Rows are points. A path goes straight from each point to the next, and from the last back to the first. The post is the endless flat space through its rows: a point in 2 columns, a line in 3, a plane in 4, and so on, so that a path can go around it. How many times does the path go around the post? Going back the other way cancels.
In the rows, zero is written as 128.

Post (2 x 3):
[[114 138 165]
 [141 102  97]]
Path (19 x 3):
[[ 93 155  93]
 [ 97 109 130]
 [ 97 142  65]
 [163 177 130]
 [180 126 181]
 [121  96 185]
 [ 90  95 101]
 [103 106 137]
 [151  97 184]
 [174 142 154]
 [173 160 119]
 [156 106 174]
 [115  53 145]
 [122  91  80]
 [118  84 115]
 [124 125 178]
 [170  75 143]
 [170 162 207]
 [149 129 108]]
Times around: 0

Post (7 x 8):
[[156 183 128  81 213 115 112 202]
 [160 148 154 141  71 121 198 118]
 [ 91 104 110 166  85  80 131 136]
 [147 202 140 115 209 105 128 125]
 [107 155 118 177  95 146 185 151]
 [105  91 151 169 106 145 121  98]
 [ 87  64  74 144 115 132 126  83]]
Path (12 x 8):
[[144 116  64 121 148  65 152 181]
 [157 119 104 164 136 178 109 114]
 [148 108 182 127  52 188 136 103]
 [ 95 177 143 138 130 152 114 142]
 [119 227 120 136 140  87 116  96]
 [103 118 144 140 130 208 127 130]
 [116 149 120 104 127 139 129 184]
 [140 219 125 167 121 101 178 129]
 [143 172 146 171 123 100 153 139]
 [153  92 143 138 161  90 156  66]
 [115 168 152 150 138 136 180 115]
 [141 135 115 112 164 166 185 104]]
Times around: 0

Post (11 x 12):
[[134 159 213 109  99 102 116  70 126 168 160  96]
 [ 90  90 184 173 125 115 215 140 171 189  79 183]
 [ 72 137 130 174  71  86 141 146  90 119 115  91]
 [119 173 141  91 105 156 121 113  96 108  93  56]
 [ 93 104 136 127 129 137 182 212 185 112 100  89]
 [ 85 158 193 135 111 144  93  87 185 113 142 141]
 [134 150 146 133 117  55 121  45 135 149 127 128]
 [118 181  85 174 132 112 139 166  92  38 162 128]
 [127  97 129 127 132 144 102 151 100 124 109 138]
 [183 133 108 144 109  94 121 191 129 189  51  87]
 [154 127 110 161  94 135 150 121 153 104 153 179]]
Path (18 x 12):
[[122 123 180 110  79  95 166 130 103  92 132  90]
 [146 171 156 108 132  87 134 124  94 135  62 114]
 [146 104 170 154 100  77 126  80  96 143  68 130]
 [116 152  96 197 139 123 127 156 145  94 144  83]
 [ 60 135 181 186 131 113 166 110  97 197  71 158]
 [155 163 145 113 184  84  81 121 176 140 106 174]
 [117 166 181 128 107 127 115 106 129 124 110 130]
 [160  81 142 161 116  99 137 137 108 126 114 125]
 [ 73 148 109 199  94 101  81  81  90 110 154  89]
 [ 81 176  93 133 130 131 177 189 119 101 111  90]
 [111 176 139  89 122 131  75  70 128 133 119 136]
 [102  95 149 114 144 118 132 107 117 179 125 115]
 [172  66 135 159  69 100 113  92  85 180 135  94]
 [101 156 159 198 122  60 147 116 163 122 118 168]
 [173 209 120 128  91 169 172 129 120  71 142 132]
 [136 191 121 147 158 153 174 202 138 108 128 127]
 [ 99 116 140 178 129 120 137 124  88 158 151 141]
 [127  69 187 130 138  26 140 103 149 174 135  64]]
Times around: 0
